Each wall is flat, endless, passes through zero and stands at right angles to its row. A trip goes straight from one point to another. List the walls that it crosses, first one first.

Walls:
(1): [-3.4 -2.3]
(2): [0.9 8.7]
(3): [0.6 4.8]
(4): [ 0.4 -1.1]
(5): [-4.1  0.3]
(6): [4.1 1.6]
(7): [-0.6  6.9]
Trips:
[-2.1 -0.4] to [-4.9 -3.5] => 4
[-2.8 -2.6] to [ 4.2 -1.5] => 5, 6, 1
[-2.8  2.4] to [ 3.4 -0.6] => 1, 6, 5, 4, 7, 2, 3
[-3.8  3.4] to [0.2 0.4] => 1, 6, 5
[-1.9 -4.3] to [ 0.3 -6.1] => 5
[1.7 2.7] to [2.9 1.8] => none

Walls:
(1): [ 0.1 -1.7  1.4 -3.9 -3.2 -1.2]
(2): [ 0.0  1.5  3.2  4.4  0.7 -4.6]
(3): [ 3.5  2.2  3.5 -0.1 -1.4  0.1]
(4): [-2.0  1.9  2.0 -0.2 -4.3 -1.8]
(5): [ 2.0  2.1  0.6 -0.9 -2.1  1.3]
(6): [-3.1 -2.9 -1.2  4.3  2.4 -1.2]
(7): [-1.1 -4.3 -0.3 -1.7 -1.3 -1.3]
(8): [-7.5  0.1 -1.5  4.2 -2.4 -2.5]
(9): [ 2.6 -1.9 -0.7 -0.1  1.1  1.1]
Trips:
[ 0.5 -1.8 -0.5 -4.6  7.4  0.6] to [-3.9 -1.2 -3.7 -5.9 -3.4 -3.7] => 1, 6, 9, 8, 4
[-0.8  3.3  1.1 -0.2  1.0  2.3] to [ 2.2 -0.2  6.9 -2.5 11.8  1.5] => 4, 2, 9, 5, 6
[ 6.2  2.9  0.9  3.5 -4.1  1.7] to [ 5.1 -0.6 -2.9  6.7  2.0  4.1] => 4, 6

Walls:
(1): [ 2.5  2.7 -0.8 -2.6  0.5  3.4  0.7 -1.4 -4.7 -2.3 -2.1]
(2): [-3.9 -3.4  1.2 -1.0  1.1 -2.0 -0.7  0.7 -1.1 -3.6 -3.3]
(3): [-2.6 -2.7  0.9 -2.9 -3.8 -6.7  0.1  0.5 -0.4  3.3  2.2]
(4): [-3.1 -1.9 -0.9  1.1  5.2  3.1  0.2  2.9 -2.6  3.2  0.8]
(5): [ 2.0 -0.1  2.0 -1.0 -1.4 -1.4 -4.4 -6.5  2.3 -2.2  4.0]
(6): [ 3.9 -1.4  0.3 -2.0  4.3 -1.3 -2.3  4.0  1.1  4.0 -1.1]
(7): [-0.6  2.1  1.4 -1.0  0.0  3.1 -1.3  2.3  7.7 -1.3  1.4]
(8): [ 1.1  1.6 -7.6 -1.2  6.0  1.0 -0.5 -0.2 -2.3  2.3 -0.5]
Trips:
[-4.2  6.6  3.6 -6.7  0.8  1.2  0.9  2.0  6.1 -1.0  2.2] to [ 0.1  1.3  2.7  2.1 -3.0  2.6  1.1  0.5 -2.5 -5.1 -2.1] => 3, 1, 2, 5, 7
[-2.6  7.6  3.9  1.3 -2.5  1.5  3.8  4.5 -4.8  8.8  0.4] to [-3.5  0.4  0.6  0.6 -0.9  3.5 -2.1  2.0 -0.2  0.0  0.3] => 6, 7, 3, 1, 2
[ 2.2  4.3 -2.6 -0.6  1.5 -1.8  0.4  2.2 -3.3  6.2 -0.7] to [ 6.5 -0.7  2.7 -3.2  1.0  3.7  0.9  2.3  6.8  5.7 -3.1] => 3, 7, 1, 4, 8
[-5.9 -1.3 -1.5 -5.0  2.6  0.6 -0.9 -3.9 -3.9 -1.8 -1.8] to [-4.0 -7.2 -2.6  1.9 -2.8  2.6  2.9 -1.1 -3.3 -0.8 -4.3] => 5, 8
[ 4.9 -0.5  4.4  0.5  2.9 -3.3  0.2 -3.4  2.0 -2.7  0.2] to [ 0.5 -3.3  0.0  0.7 -1.6  0.6  2.7  1.2  1.6 -7.5 -5.6] => 1, 6, 5
[-1.3  4.1 -3.7 -2.7  1.4  0.3  3.7  6.2  0.5 -2.8  2.4] to [-1.3 -4.9  1.7 -1.0  3.5 -1.4 -1.0  3.6  6.3 -0.9  3.6] => 1, 2, 3, 8, 5
[-5.6 -7.6 -3.4 -2.9 -4.5  1.4 -4.4 -0.6 -2.1 -0.8  2.9] to [ 1.9 -3.3 -1.7  0.3 -4.0 -7.9 -1.3 -1.7 -1.7  4.3 -7.1] => 4, 6, 5

Walls:
(1): [-2.7  3.2  0.4  5.0 -0.5  3.0  0.9  2.9  0.7 -1.2  0.1 -4.4  3.4  1.6]
(2): [-2.8  7.3 -5.5  4.6  1.3 -4.6 -0.7 -1.1 -2.1  1.6 -2.4 -5.3  1.0  1.4]
(3): [-2.4 -2.9  1.8 -2.0 -5.3 -4.5 -3.7 -3.9 -3.0  4.9  1.3  6.6  1.0  3.6]
(4): [ 3.7 -3.2  1.6  0.5 -4.9  4.0 -2.8 -2.1 -2.6  3.3 -0.9 -4.0 -3.7  4.2]
(5): [-4.2 -2.2  9.2 -0.7  2.2  4.8  5.8  5.5  4.3 -2.0  1.5 -0.6  4.4  3.1]
(6): [ 1.4  6.2 -1.1 -3.9 -1.0 -0.6  8.0  1.0  4.5  1.6  1.0  0.8 -2.4 -0.4]
(7): [ 0.9 -2.5 -1.3 -5.9  2.5  1.4 -2.5  2.1 -3.6 -2.7  1.8  1.1 -3.9 -3.8]
(8): [-0.2  6.4  0.7  0.2  1.9  2.7  2.6 -1.5 -0.7  1.7 -1.9  3.4  3.7  1.7]
(9): [-1.7 -0.6 -1.1 -1.1  4.4 -4.5  4.1  0.1 -6.0 -4.2  3.7 -2.2 -1.0 -2.2]
Trips:
[-1.6  2.2  0.8 -1.1 -7.7 -3.3  5.9 -0.5  2.6 -1.6  4.6  1.2  3.0 -0.8] to [ 0.9 -2.6  6.7 -0.3 -4.0  3.9  0.4 -1.4 -2.8 -1.9 -3.8 -5.8  2.2 -2.4] => 8, 4, 9, 3, 6
[ 0.7  4.3 -3.0 -2.7 -1.3  0.5  3.4  1.2 -0.5 -8.0 -4.4  4.0  1.8  0.8] to [-5.1  1.1 -2.5  1.8 -6.2  0.3  0.1  2.0 -2.5  7.1 -0.7  1.5 -3.8 -1.8] => 5, 9, 3, 7, 4, 8
[-4.1 -2.4 -0.9 -0.8  0.4 -7.7  0.1  1.6  0.7  1.8 -3.2 -1.3  1.5  1.3] to [ 1.1 -6.9 -2.5  1.4 -1.1 -0.3  0.3 -3.8 -6.2  1.7  2.9  0.9  2.3 -4.3] => 7, 4, 2

Walls:
(1): [-2.7  2.9  3.3  0.6  0.2 -0.4  0.6 -0.3  3.6  0.0  4.0 -1.3  0.1  3.6
  3.4 -5.1 -3.6 -1.6  2.4  2.0 -6.4 -2.5  4.4 -4.2]
(2): [ 1.8 -0.5 -2.5 -0.8 -0.4 -4.2  0.6 -3.8 -6.9 -3.9 -3.7 -0.8 -2.2  3.9
 -2.3 -4.2 -2.3  0.3  0.1 -2.7 -2.9 -2.4 -0.3  3.0]
(3): [-3.8 -1.2  3.1  1.8 -1.0 -3.5  2.1  1.1  4.2  3.2 -3.5  0.3 -0.2  0.6
  4.7 -5.5  4.3  2.7 -1.9  7.2  3.3  4.1  3.1 -6.6]
(4): [-2.0 -2.0  4.4 -1.9 -1.9 -3.6 -1.6  0.3 -1.7 -2.1  0.1 -7.3 -4.1 -0.3
 10.4  3.9  5.9  0.3 -1.8 -3.9  3.8  6.5  2.7 -4.1]
(5): [-6.5 -1.0  0.5 -4.2 -2.5 -0.5 -2.2 -1.1  3.2  1.2  1.7 -2.2 -3.9  5.7
 -3.9 -0.1 -7.8  3.2  1.1 -5.5 -4.9  0.9 -3.5  2.9]
(6): [-2.9  8.0 -0.8 -2.9  5.2  6.5  3.5 -0.1 -1.5 -0.3  0.6 -1.4 -0.4  0.1
  3.4 -0.7 -0.2 -3.9  3.3  2.2  0.9  2.4  0.1 -1.5]
(7): [-0.4  3.7  0.1 -0.3 -1.6  4.7  2.3  3.7  3.0 -2.6  2.7 -2.8 -6.2  7.0
  2.2 -3.5 -4.1  0.8 -1.2  1.6  1.9  1.4 -2.5 -0.2]
(8): [-0.2 -1.6  3.8 -4.1  0.0  1.8  1.9  3.2  0.0  1.2  3.0  0.9 -2.4 -4.9
  1.1  3.4  0.3  1.1 -0.1  1.0  2.0 -6.2 -1.5  2.2]
(9): [-1.1  0.5 -3.9 -1.4 -3.4 -0.5  3.7  2.6 -6.5  3.6  0.3  1.0  7.5 -4.5
  0.8  1.4  3.5  2.1 -0.1  2.2 -0.9  0.4  0.7  0.6]
Trips:
[-1.0 -0.9  7.1  2.6  2.8 -3.2 -2.5  0.4  2.0 -2.6 -1.4  3.8 -1.6  1.9
  0.0  4.7 -8.0  2.7 -2.1  1.3  2.2  1.9  0.0 -2.3] to [-3.4 -4.0 -5.6 -2.4 -3.1 -5.2 -5.3  6.5 -0.9 -2.1 -1.1 -0.6 -0.5 -1.5
  0.7  1.5  4.9 -2.0 -1.9 -0.7  1.8  1.0  0.8 -0.8] => 1, 7, 9, 5, 8
[-0.4 -2.6  0.8 -2.1  0.1  3.9 -2.8  0.1  0.0  6.6  3.3  1.2 -1.8  6.3
 -1.3 -1.9  0.6  6.7  2.0  0.1  0.4 -1.1  0.8 -1.6] to [ 3.2 -2.6 -1.0 -0.1  5.2  5.5 -3.8  4.9  2.9 -0.4  5.1  4.8 -1.1  5.8
 -1.3  0.9  0.5  1.9  1.1  2.3  3.6 -3.5  0.3 -0.9] => 3, 6, 5

Walls:
(1): [ 3.7 -4.8  4.3 -1.3  1.7 -4.0  0.0 -5.0 -0.4 -1.6 -5.3  3.6 -1.2 -0.3
  3.9 -1.0  1.4  0.8 -2.9 -2.9  1.8  1.3  2.2 -2.9 -2.7  1.0 -3.9 -4.0
  7.7 -0.8 -0.2 -0.2 -4.9  2.9 -4.2 -4.2 -1.8  2.3  2.2 -1.0  3.6  1.4
  1.4  3.3  0.2 -0.6  0.2  3.1]
(2): [-2.0  3.9  4.5  3.5  2.7  0.0  1.6  0.6 -0.5  2.5 -1.7  2.2  1.4 -3.0
 -2.7 -1.1 -0.4  2.7 -0.2 -1.7 -3.7  5.4 -2.4 -0.8 -5.4 -4.5  4.3 -1.5
 -5.2 -0.7  4.2 -1.2 -5.3 -1.2 -0.6  8.8 -0.2 -0.6  0.4  2.5  3.6  0.3
  2.4 -6.4 -4.5 -0.9 -3.4 -3.3]
(3): [-1.5  6.2 -2.5 -3.6  6.0  5.6 -3.2  2.2  1.0 -0.1  7.2 -1.8 -0.9 -1.9
  3.8  2.6  4.2 -0.5 -0.2  2.4 -1.9 -0.1 -0.8  4.5  0.8  2.3 -2.4  0.8
 -6.6  3.2 -1.6 -2.0  5.4  2.8 -2.4  3.7 -1.9 -4.7 -1.9  0.2  4.0  2.8
 -1.6 -1.0 -0.9 -5.6  0.0  3.0]
(4): [ 3.9 -7.4 -2.6  1.4  3.3  3.5  0.5 -8.5  2.8  4.8 -5.4 -0.5  0.0 -0.5
  2.1  2.6  0.2 -3.3  1.3 -4.2  9.5 -1.7  0.1  0.4 -1.1  3.7  0.3 -2.5
  0.2 -0.1 -0.6  3.0 -0.9  0.4  0.4 -2.3  3.2  2.5  1.3 -1.0  1.9  2.3
  2.0  1.5  0.0 -3.7 -1.9  1.9]
(5): [ 2.4  1.2  2.2 -1.8  5.4 -2.3  8.4  0.6  1.0 -2.0  1.3  1.7  2.2  0.8
  2.4 -1.2  3.0  1.3  0.8 -1.4  0.9 -4.8  4.1  0.4  0.3 -5.3 -2.9  1.8
  6.2  4.1  0.9 -3.9 -0.5 -3.5  1.6  0.3 -4.2 -2.4  1.8 -0.1  0.4  5.5
  0.3 -7.6 -1.3  3.7  3.4  1.1]
(6): [ 6.8  4.2 -1.0  2.6 -2.3  7.4 -1.1  0.4 -2.1  0.8  4.5 -2.7 -1.4  2.8
  2.1 -1.3 -0.8  2.9 -1.0 -5.2  0.4 -5.5 -4.0 -3.7 -0.8 -0.4  4.1  1.4
 -3.0  2.8 -1.3  4.2 -2.6  1.7  4.5 -4.1 -9.3  1.2  2.5 -5.0  3.7 -0.7
  2.1  6.9  4.0  3.3 -2.3 -0.3]
(7): [-0.4 -1.8 -2.0  2.2  3.3  2.8  1.8  1.8  4.0  2.8 -3.5  1.2  1.3 -3.5
  1.2  6.9  7.9  5.4  0.0  2.2  0.1  0.3 -2.1  3.7 -1.7  4.4  0.6  7.1
  1.1 -1.0  3.3 -0.1  0.7 -3.8  2.0 -0.9 -2.7 -0.5  2.1  3.0 -3.1  2.7
  0.1  1.1  0.2 -3.5 -2.3 -3.9]
(8): [ 3.0 -3.7 -4.9 -2.1 -8.1  3.2  2.0 -0.9  0.0  0.7 -4.5  0.7 -2.4  2.7
  3.9  0.8 -2.7  1.0  0.7 -0.1  5.2  4.9  1.3 -1.2  1.0  5.0  4.0 -0.7
  7.5 -4.1  0.3  1.9  3.1 -1.8 -0.3 -6.4  1.6 -0.9  1.6  1.3  0.7 -0.3
 -2.5  0.7 -2.3  1.5  2.1  1.8]
Trips:
[-8.4  1.7  0.5  2.2 -4.6 -3.3  3.9  0.0  0.1 -0.7 -1.0 -1.4  1.8  1.7
 -1.5 -0.8 -1.7  0.8  0.5  4.9 -0.2  5.6  4.2 -2.8 -2.5  3.5  0.1  2.6
 -3.8 -2.9 -0.8 -4.8 -0.6  0.4  3.4 -6.9  4.0  2.1  3.1 -4.4  0.6 -1.5
 -0.7  3.6 -0.2 -0.7 -2.3  3.9] to [-0.4 -0.9  0.2  1.3 -3.0  2.1  1.7  1.3 -1.1  1.2  5.3  3.1 -1.3  0.1
 -3.1  0.4  2.2  0.5  0.5 -4.5  2.5 -2.6 -1.3  1.2  4.5 -3.3  2.2 -3.8
 -7.1  4.7 -2.0  5.2 -0.6 -3.3  3.4 -4.6 -2.0 -0.2  1.4  7.0 -3.3 -1.5
  8.4  2.8  2.1 -4.8 -1.0 -5.2] => 6, 7, 8, 4, 2
[ 2.2  2.4 -2.3  1.7  1.9 -5.3 -0.1 -6.3 -2.9  0.8  5.1 -5.1 -6.4  2.4
 -6.0  0.1 -2.1 -2.4  5.1  4.1 -2.0  1.5 -2.0  0.2  2.2 -2.1  1.7  1.5
 -4.2  0.4  3.8  0.6  3.5  3.7  4.4 -3.0  5.2  0.2 -0.2  2.2  2.6 -2.7
  4.5 -0.1 -2.4 -1.1 -5.2 -4.0] to [-1.9 -0.5 -2.3  0.0  2.3  0.3 -2.5  4.8  0.9 -1.1  3.1  0.5 -0.5  1.5
  1.9 -0.3 -6.4 -2.1 -2.4  5.1 -4.5 -0.7  0.2  0.5  1.8  0.9 -4.7 -1.3
 -3.5 -2.2  1.3  0.4 -3.5  3.7 -2.2  2.0  3.3 -2.3 -0.2 -3.7 -0.2 -2.0
  5.5 -6.8 -1.9 -2.3  0.2 -2.1] => 6
